Every row gives one point. Each copy is the shape, with its points in the same order, stretched, turned, moved and blurred by noise. Is it also mirrored, or only turned?
In the rows, 128 means zero.

Shape:
[[101 133 138]
 [ 82 154 120]
 [155 141 188]
 [132  88 179]
 [107 172  97]
 [101 171 142]]
Copy 1 (6 x 3):
[[112 121 127]
 [ 82  86 139]
 [168 170  65]
 [178 196 104]
 [ 85  56 136]
 [ 91 100 106]]
Copy 1 is: only turned
Copy 2:
[[143 130 129]
 [147 127 153]
 [128 181  78]
 [134 139  71]
 [122 139 173]
 [147 152 142]]
Copy 2 is: only turned
Copy 3, 6 rows:
[[140  99 148]
 [107  79 164]
 [175 160 181]
 [205 129 146]
 [ 93 105 133]
 [108 112 178]]
Copy 3 is: only turned
Copy 4:
[[109 124 140]
 [ 70 117 126]
 [146 157 172]
 [160 128 180]
 [ 84 128 102]
 [ 80 141 131]]
Copy 4 is: only turned

Shape, 10 rows:
[[ 61  65 131 164]
 [130 149 139 136]
 [152  82 157 140]
 [127 158 132 165]
 [146 122 116 144]
 [123 112 120 113]
 [125 193  90 152]
 [129 153  97 139]
 [115 142 115 149]
 [111 125 139 145]]
Copy 1 (10 x 4):
[[190 171  65 213]
 [111 109 121 125]
 [110 181 121 150]
 [ 94  89 116 134]
 [111 132 139 151]
 [148 149 123 143]
 [105  55 137 125]
 [124  99 135 144]
 [128 104 116 149]
 [129 128 100 149]]
Copy 1 is: mirrored
Copy 2:
[[ 95 171 249 185]
 [145 103 122 132]
 [ 50 114 165 112]
 [175 104 143 107]
 [119 143 129 109]
 [100 152 126 162]
 [227 139  91 117]
 [169 154 106 130]
 [160 138 139 136]
 [130 119 162 144]]
Copy 2 is: mirrored
Copy 3 (10 x 4):
[[110  67  98 163]
 [123 129 143 133]
 [162 110 121 137]
 [119  96 169 139]
 [127 108 130 116]
 [113 142  99 123]
 [ 80 124 174 113]
 [101 124 136 114]
 [102 115 137 129]
 [118 112 130 144]]
Copy 3 is: mirrored

Shape (12 x 6):
[[162 142 112 118 149 111]
 [180  71 165  86 153 178]
 [ 95 105 128 100 149 139]
 [170  99 119  94 106 172]
 [ 86 136 103 144 102 123]
 [ 85  89 176 167 111  99]
 [106 132 166  99 113 113]
 [163 105  80 148  92 131]
 [140  87 105 127  96 111]
 [ 85 111 173 115 110  94]
 [136  88 107 142 148 182]
 [171 147 122 114 153 158]]
Copy 1, 12 rows:
[[143 142 154 108 126 132]
 [ 98  84  74  34 137 161]
 [174 110  85 143 104 151]
 [ 94 131  95  58 159 107]
 [131 156 119 182  97 106]
 [ 63 123 111 173  35 179]
 [111 138 113 146 117 203]
 [ 95 166 131 103 111  45]
 [103 169 115 114  86  99]
 [ 91 130 108 169  75 212]
 [132 100  84 101 113  74]
 [127 114 132  83 171 121]]
Copy 1 is: mirrored
Copy 2:
[[155 165 151 110  76 123]
 [ 70 113  59 167  71 129]
 [ 84 113 144 123 135 122]
 [105  87  77  89  91  99]
 [152  91 172  81 178 135]
 [139 122 145 183 237 167]
 [113 114 145 154 163  81]
 [177 130  96  44 121 150]
 [152 153  92  75 157 133]
 [108 124 149 167 208 107]
 [124  90 114 101  96 181]
 [129 110 133 121  41 114]]
Copy 2 is: mirrored
Copy 3:
[[137 134 155 168 136 113]
 [ 91 111 113  68 172 110]
 [125  77 142 129 122 151]
 [115 155 156  86 162 139]
 [171 131 161 147  91 150]
 [186  97 130 102  71 101]
 [ 99 124 148 127  87 118]
 [199 148 176 130 141 132]
 [178 112 189 123 136 137]
 [128  95 159 123  76 115]
 [168 113 115  95 149 139]
 [114 158 117 140 146 117]]
Copy 3 is: mirrored
Copy 4:
[[141 104  97 125  99 117]
 [190  19 105 158 144  54]
 [125 102 157 129 122 126]
 [190  67  93 176 152 105]
 [106 167 135 137 123 153]
 [ 99 157 163 111 150  83]
 [157 125 143 122 113 103]
 [134 119  91 139 168 134]
 [140 120 107 117 169 126]
 [132 141 166 103 133 102]
 [113  75 127 172 142 111]
 [158  74  95 157  92 100]]
Copy 4 is: mirrored

Shape:
[[ 98 133 105 108 136 130 225 134 120]
 [ 99 156 135  76 141 115 129 114 118]
 [ 86 121 132 131 212 127 113  98 148]
 [168  82 126  88 111 119 122 173 159]
 [109  87 132 134 138 133 117 125 118]
 [117 157 104 134 152 114 116 132 135]
 [107 131 104 121 213 119 144  98 130]
 [148 120 105 119 107 121 132  85 127]
 [ 92 136 140 150 108 117 176 107 140]
 [ 92 129  85 137 102 109 126 112 120]
 [114 155  71 131  99 205 123 184 137]
 [ 98 156 135  75 120 114 117 228 121]
 [ 96 133 131 149 101 128 116  87 135]
 [146 106 144 149 138 118 115  93 109]]
Copy 1, 14 rows:
[[138  74 125 136  83 130  97 171 143]
 [111 110 149 107 118  61  92 148 165]
 [111  93 123  59  99  27 166 170  97]
 [151 161 140 180  86 132 118  95  87]
 [110 123 170 117 105 109 124 143 108]
 [119 105  98 111 139 100 142 132 125]
 [140  62 119  67 108  49 144 163  82]
 [143  80 168 101 124 142 120  96 127]
 [119 106 140 125 107 140 142 168 176]
 [ 95  61 145 140 121 132 123 117 154]
 [ 60 140  53 110 125 185  94  86 143]
 [ 90 191  95 206 119  83  74 155 157]
 [ 93 102 157  96 125 130 140 129 175]
 [148 123 185  86 145 123 137 138 103]]
Copy 1 is: mirrored
Copy 2, 14 rows:
[[ 83  94 176  99  95 145 162 181  31]
 [ 88  87 122 175  92 145 165 127 101]
 [112  78  85 187  73 127 104 179 119]
 [122 207 111 189 146 142  92  91 132]
 [129 128 122 138 119  87 114 131 118]
 [102 105 133 173 123 124 133 159 161]
 [ 95  93 105 168  48 133 126 196 115]
 [ 84 130  94 108 132 113 153 141 154]
 [ 92  58 121  69 154 114 131 137  82]
 [ 64 104 132 129 160  76 156 168 143]
 [156 189 173 171 176 131 196 198 145]
 [136 142 202 240 145 148 143  90 103]
 [ 99  81  85 103 163  90 147 134 139]
 [131 107  98 107 109  87 106 102 160]]
Copy 2 is: mirrored
Copy 3, 14 rows:
[[ 95  68 132 167 217 122 167 113 107]
 [ 94 107 169 157 130 167 177 124 134]
 [136  77 155 145 126 108  86  79 109]
 [146 154  83 100 108 172 195 114 177]
 [133  99 128 107 126 101 129 117 146]
 [106 110 130 177 121 132 117 121 121]
 [111  90 156 156 163 106 108  69 107]
 [114 153 180 115 165 109 153 132 163]
 [129  80 168 176 179  96 134 149 120]
 [ 86  96 132 167 161 105 126 143 177]
 [ 97 104  36  97 104 183  80 156 107]
 [ 91  85  48 188  63 222 200 140 129]
 [126 107 178 140 142 101 110 158 149]
 [140 136 192 112 130  77 136 126 130]]
Copy 3 is: mirrored

Shape, 16 rows:
[[155 123 129 126 148 123 111 190 147 151 140]
 [134 126 159 119 131 136 122 149 151 134 122]
 [132 125 125 103 151 132 162 168 131 130 129]
 [150 160 190 156 143 101 207 155  87 138 141]
 [162 150 122 138 153  49 125 136 142 165 117]
 [157  57 137 105 162 123 114 125  90 181 121]
 [ 89 148 118 209  79 129 112 128 152 148 108]
 [157 142 135 116  58 132 107 123 139 172 117]
 [123 126 118 125 142 132 115 145 130 144 150]
 [125 159 150 118 162 134 129 131 147 145 135]
 [117  77 122 123 149 125 129 120 146 127  97]
 [148 153 120 153 160 113 107 122   7 149  56]
 [110  81 137 106 100 115 149 130 152 150 132]
 [ 94  90 180 111 117 106 152 142 143 132 132]
 [155 118 136 117 142 115 112 126 130 116 144]
 [122 162 118 153 107  69 122 157 126 157 123]]
Copy 1:
[[162 132 121 120  89  79 131 124 145  95 117]
 [134 127 139 137 123 114 148  92 150 117 110]
 [128 147 117 112 120 112 123 118 177  99 133]
 [170 190  62  54 118 146 132  62 116  94 172]
 [209 129 148  86  84 123 125 128  94  74 174]
 [124 128 123 156 178  72 156 151  92  71 161]
 [127  91  92 142 106 159 129 120  81 198  82]
 [184 108 142 151 160 145 137 116 111 126  91]
 [140 137 137 121 116 117 151 143 139 125 117]
 [148 147 166 104 109 127 153 106 136  96 117]
 [ 88  93 138 161 127  94 123 121 147 125 155]
 [140 227 140 159 140 144  88 163  17 104 126]
 [117  82 102 146 153 126 154 116 165 127 147]
 [110 115  89 149 132 143 184  83 173 131 156]
 [166 139 159 132 124  93 139 116 132 123 149]
 [180 142 102 109  80 159 127 131 110 124 133]]
Copy 1 is: only turned
Copy 2:
[[144 121 149 122 122 117 140 133 114  98 127]
 [144 154 127 118 123  98 122 122 121 120 123]
 [151 122 113  94 120 110 158 132 127 108  97]
 [200 129  90 126  33 141 121 157 147  97  65]
 [141 113 174 126  67 139 140 124 156 110 103]
 [117 109 141 137 105 104 151  97  77 151 110]
 [152 120 131 151 120  89  69 156 183 138 135]
 [145 133 144 113 118  53 121  83 113 127 181]
 [144 112 122 121 132 120 132 115 127 124 127]
 [152 142 118 132 117 121 139 114 147 115 106]
 [120 137 138 113 132  99 135 129 123 159 103]
 [122 105  77 181  28 156 146 173 164 151 136]
 [132 122 140  79 135  69 120  93 103 133 107]
 [135 144 120  81 112  91  95 115 108 118  88]
 [151 143 125 111 114 130 133 115 109 144 140]
 [141 100 143 114  78 121 108 136 164  98 126]]
Copy 2 is: mirrored

Shape (16 x 12):
[[ 58 123 128 116  99  99 115 150  64 126 171 127]
 [109 124  85 127 152 101 106 207 145 104 146 110]
 [111 133 103 178 141  55 101 126 131 122 175 157]
 [ 96 122 123 127 134  66 139 142 169 176 111  92]
 [ 50 183  91 142 134  91  88 178 145  58  78 157]
 [109  47  60 123 127 135 113 150 139 196 115 115]
 [173 146  93 112  91 135  97 117 132 128 164 151]
 [101 184 132 121 185 192 166 101 165 162 173 125]
 [180 110  92  93  85 142 153 115 122  96 123 110]
 [189  79 105 149  79 150 115  99 107 153  74  84]
 [149 107  59 135 141  89  91 122 153 176 155  68]
 [135  80 122 102  87 142  73 114 119  94 121 124]
 [129  87  94  98 148 102 102 146  96 127 107 132]
 [ 73  66 130 143  94 156 139  96 121 108  68 110]
 [133 100 125 189 111  70  86 127 142 147 142 155]
 [110 126 129 157 116 130  75 150 136 117 117 133]]
Copy 1, 16 rows:
[[140 192 104 149 124 149 104 168 145 135 146 158]
 [176 127 121 161 154 194 146 169 140  93 151 135]
 [188 168 161 115 116 164 159 185 165 130 142 100]
 [ 99 143 172 158 137 161 106 178 168 101 131  87]
 [159 189  67 137 224 179 143 179 145 135 116  78]
 [125 103 144 221 117 111 155 156 175  83 181 151]
 [127 110 139  72 139 140 153 121 107 156 163 149]
 [124 170 108 157  78 160 131  96 105 129 133  55]
 [ 91  72 126  84 126 137 125 143  98 159 125 152]
 [102  84 148  82 139  72 164 122 108  75 111 163]
 [135 119 150 115  90 167 168 166 175  58 165 132]
 [143 102 120 104 154 114 129 114 152 150 129 162]
 [142 133 146 181 139 152 174 147 163 123 135 163]
 [109 125  95 150 144  84 104 148 159 127  89 106]
 [182 133 182 111 144 111 156 158 155 114 140 117]
 [171 143 118 121 178 124 147 129 131 100 128 121]]
Copy 1 is: only turned
Copy 2 (16 x 12):
[[ 84 131 139 138  84  88 130 147 102 158  46 121]
 [103 161 118  92  90 135 129 105  89 153 141 111]
 [132 160 104 137 135 135 105 152 112 228 114  87]
 [131 104 153 100 114 118  95  73 105 187 148 124]
 [127 122  51 109 113  75 179  91 126 152 173  68]
 [ 81 106 214 115 104 176 129 102  83 162 154  88]
 [150 135 137 147  84 172  83 164 129 107 156  87]
 [141 134 135 135 186 103 108 142  60  73 111 171]
 [156 139 168 122  64 182 121 147 163  99 176 127]
 [158  94 188 156  52 211 143 111 135 144 198 120]
 [135 109 182 103  70 165  91 139  58 179 178 105]
 [179 127 159 143  57 142 158 107 123 134 159  60]
 [109 154 173 143  75 125 132 111 111 152 168 103]
 [151  91 167 126 110 135 215  86 137 155 141  98]
 [145 134 122 153 125 168 107 114 122 233 131  65]
 [149 119 108 145 104 136 146  93 103 159 140  77]]
Copy 2 is: mirrored

Shape (15 x 12):
[[100 104 135 107  69 168  60 171 116 128 149  96]
 [ 83 158 139  97 181 112 105 156 112 104  98 102]
 [143 137 130 132 118 132 125  62  86 109 119 108]
 [120 169 164 127 112 124 156 140 197 108  94 145]
 [191 141  91 173 106 156  80  95 155 124 122 113]
 [123 158 149 117 122 188 146 159  81 150 116  59]
 [ 89 117 115  98 118 153 148 169 122 103 187 128]
 [130 159 111 129 113 127 154 141 151 110  63 152]
 [121 164 156 155 113  94 122 170  84 120 114 125]
 [ 93 164 142 134  90  90 193  70 176 134 125 193]
 [214  77 108 109 168 131  52 148 139 135  86 109]
 [ 93 111 104 146 145 132 124 155 110 132 111 165]
 [146 162 106  80  96  82  76 139 137 116 111 125]
 [100 169 114 150 128  93 159 142 156 163 104 136]
 [149 168 113 125 144 130 113 118 159 148 112 197]]
Copy 1:
[[ 95 130 150 117 129  80 185 137 154 164 150 148]
 [139 177 174 102  93 144 122 136 167 138  93 138]
 [143 124 116 102 154 145 155 112  80 110 115 128]
 [ 77 106 136 159  79 170  81 124 133 105  95 143]
 [156  88 101 174 198 163 134  77 103 142 132 169]
 [106 133 142  77 151  87 130 160  97 136  77 140]
 [137 107 160  96  86  78 118 122 160 133 143  97]
 [104 102 143 129 105 192  95 132 103 146 104 127]
 [ 90 102 183 106 144 155 174 163 142 111 103 121]
 [ 84  92  99 111  78 194  95  89 122  76 128 132]
 [189 149 133 204 150 155 121 172 132 161 156 172]
 [138 115 131 106 132 162 141 139 169 163 132 111]
 [133 121 187 118  87 171 124 112 130 136 146 177]
 [100 116 135 110 132 184  92 121 151 113 117 151]
 [153  95 102 146 114 194  96 120 151 135 107 180]]
Copy 1 is: mirrored
Copy 2, 15 rows:
[[ 76 165 127 177 167  82 191 163  86  47  93 101]
 [ 89  97 154 167  87 155 146 131  92 109 159 119]
 [114  89 177 158 126  97 102 107 167 160 144 152]
 [159 142 102  72  99 162  77  65  55 149 108  96]
 [151 137 162 134 207 124  83 155  94 139 164  85]
 [ 44 143 187 135 150  58 170 102  63 157 146 136]
 [137 164 167 119 127 103 216 130 117  89 109 137]
 [150 133  95 103 133 158 120  63  75 174 185 106]
 [ 86 123 135 104  82  99 160  76 120 102 151  83]
 [179 127  61  40  73 158  72  39 145 162  85 173]
 [108 146 154 201 197 209 116 193 125 135 195  46]
 [129 112  83 108 135 150 206 146 119 126 164 114]
 [112 155 135 175 134 168  98  64 110  62 170  97]
 [124 146  78  54  96 154 114  98  92 138 170 132]
 [140 128  97  94 166 223 100  86 113 118 134 103]]
Copy 2 is: mirrored
Copy 3, 15 rows:
[[133  78  65 133 120 162  71  77 156 136 114 133]
 [ 87 123 168 183  86 182 119 136 159 121 148 125]
 [100 119 148 122 103 104  97 172 127 124  92 149]
 [149 143 145 126 174 158 199 177 176 106 128 117]
 [116  91 107  46 145 130 133 127 136  99 143 180]
 [147 111 162 136  78 167  94  86 110  83  79 145]
 [165 139 109 122  96 146 105  97 119 165 134 101]
 [133 147 145 117 139 149 136 176 156  73 146  99]
 [ 83 159 121 174  86 103 140 116 175  93 115 118]
 [148 170 117 134 177  99 201 244 122 121 114  89]
 [ 80  66 182 102 155 114  81  79 144 136 187 165]
 [ 84 143 121 136 103 144 102 106 123 102 157  72]
 [136  91 116 159 122 113 117 168 174 121 154 159]
 [123 162 129 153 129 139 177 160 117  72 147 121]
 [114  96 140 107 133 117 179 162 122  91 175  89]]
Copy 3 is: only turned

Shape:
[[136 116 156 115 133 140 194 125 105 131 138 110]
 [110 121 157 146 113 119 124 119  92 129 157 126]
 [125 114 197 125 157 127  85 127 146 142 149 216]
 [ 94 113 133 133 156 110 109 153 160 146 152  98]
 [134 147 155 119  93 114 114 116 114 148 154 104]
 [146 141 114 161 143 133 128 112 114  88 154 104]
 [112 145 122 107 136 136  94 121 115 102 153 116]
 [128  93 112 132 138 131  88 115 137 132 102 166]
 [ 66 142 117 122 132 151 109 126 114 138 123 103]
 [137 144 143 116 108 130  87 137  97 105  74 115]
 [127 126 152 113 114 168  96 115 107 140 113 108]
 [135 141 139 193 160 144  81 111 182 115 116 136]
 [144 131 123 116 132 133 144 164  96 141 153 190]
 [136 111 121 133 154 128  81 165 141  42 138 101]
 [114 137 130 126 152 130 196 108 155 113  61 147]
 [118 133 141 113  92 118 202 170 112 148 138 100]
 [145 136 116 175 169 129  92 113 101 120 116 101]
 [129 123 119 113 173 128 100 114  97 135 155 122]]
Copy 1 (18 x 12):
[[167 121 134 129 103 167 116 112 140 148 147 156]
 [146 148 121 161 134 135 141 127 118 117 128 158]
 [110 161 154  97 201 116 180  78  94 169 150 109]
 [104 118 135 152 138  94 104 110 130 153 117 141]
 [144 174 127 125 103 123 130 132 119 114  86 171]
 [145 119 150 157 144 134 113 132 140  71 121 150]
 [119 151 165 154 141 125  98 135  96 110  99 149]
 [121 142 125 106 186 109 139 135 116 124 141  62]
 [ 93 142 135 150 165 156 103 162 104 136  98 138]
 [163 157 144  94 143 103 120 181 106 111 105 141]
 [125 158 102  99 162 151 112 147  90 108 106 140]
 [101 122 133 110 242 114 141 121 149  83 107 108]
 [120 126 167 103 122 147 173 121  92 154 150 120]
 [171  92 178 160 138  63  78 130 104  83 109 148]
 [154 126 172 105 183 156 122 138 181 177 130  85]
 [172 111 148 138  63 143 132 133 130 171 108 165]
 [111 132 111 124 177 135 119 156 150  75 149 139]
 [ 95 145 140 135 141 141 107 124 108 124 150 133]]
Copy 1 is: only turned
Copy 2, 18 rows:
[[166 133 107 140 146 129  94  92 127 161 122 137]
 [106 146 118 124 166 125 153 113 133 127 124 131]
 [113 143 195  85 167 110 114 161  81 120  38 117]
 [ 82  81 123 170 111  87 126 119 109 106 136 127]
 [ 90 171  91 125 135 111 120 135 115 123 160 118]
 [143 132 129 117 139 119 153 120 110  94 161 168]
 [ 87 104 127  96 154 129 135 142  98 111 167 115]
 [114 120 163  98 102 162 142 131 116 116  96  90]
 [ 92  70 103 120 157 115 125 111 154 119 156  67]
 [128 152 182  92 123 146 144 160 143 151 190  92]
 [ 89 151 140  96 135 148  91 140 150 115 157  85]
 [143 134 181 122 113  89 137 167 122  47 109 128]
 [145 106 117  80 147 105 109  92 120 190  97 147]
 [ 99  90 203 127 117 142 166 176  98 109 184 175]
 [249  95 146 138 128 125 118 120 120 163  89  72]
 [153 108  63 171 129  91 100  93 157 205 140 131]
 [140 141 171 109 117 114 155  99 129  78 175 149]
 [ 97 116 136  96 139 127 125  90  86 106 154 135]]
Copy 2 is: mirrored
Copy 3, 18 rows:
[[112 171 126 131 114 153  92 160 122 111 123 178]
 [153 158 125 153 134 166  91 128 142 132 132 118]
 [173 166 156 173 184 141 163 142  98 180  75 105]
 [173 146 134 124 122  91 140 112 117 111 154 130]
 [153 150  95 151 121 182 130  94 134 112 136 151]
 [118 167 130 118 133 120 111 112 162  72 113  90]
 [128 165 112 113 156 130 116  84 131 118 153  98]
 [139 116 153 115 162 141 117 121  87 134 113  84]
 [122 137  92 124 148 113  77 113 118 137 177 107]
 [105 150 114 137 114 157  84  48 106 154 103 107]
 [135 145  86 131 154 157  78  95  95 124 130 132]
 [138 127 130 149 163  59 150 109 138  89  73  74]
 [128 169 130 107 114 174 136 165 104 175 100 116]
 [138 179 161  90 133  69 115  40 144 122 106  82]
 [ 49 132 151 145 129  95 114 156 114 136 102 154]
 [122 152 107 122  66 156 104 147 129 153 135 207]
 [124 156 132 130 123 124  98 104 121  60 108  55]
 [142 176 129 113 148 152 113 119 100  82 148  79]]
Copy 3 is: mirrored
Copy 4 (18 x 12):
[[104  73 142 106 153 132 128 153 167 110 115 159]
 [123 100 131 113 125 105 102 163 125 154 116 125]
 [133 183 113 111 129  46 162 199 130 147 157 135]
 [138 120  97  85 153 141 104 167 163 143 179  87]
 [131 112 113 125 119 118 101 168 131 110  87  85]
 [114 121 170 109 105 154 129 149 156 188 127 111]
 [155 136 152 128 130 136  99 153 148 152 122 120]
 [135 171  95 140 107 121 152 113 125 146 165 126]
 [179 105 114 114 149 124  91 116 150 151 129 130]
 [139 150  91  98  83 142 119 122 102 114  84 145]
 [148 113  97 140 120 128 118 154 141 131  93 161]
 [126 176 116  97 105 124 190 142 141 205 152  78]
 [130 112 155 116 107  87 121 152 176 104 155 154]
 [138 147 149  84  93 196 130 168 132 171 173 137]
 [117 148 125  73 150 116 196  69 126 117 135 136]
 [125  40 125  74 137 129 112 141 154  55 126 123]
 [102 144 120 104  94 155 108 129 168 204 119 121]
 [123 145 138 141 139 133  79 153 192 172 131 137]]
Copy 4 is: mirrored
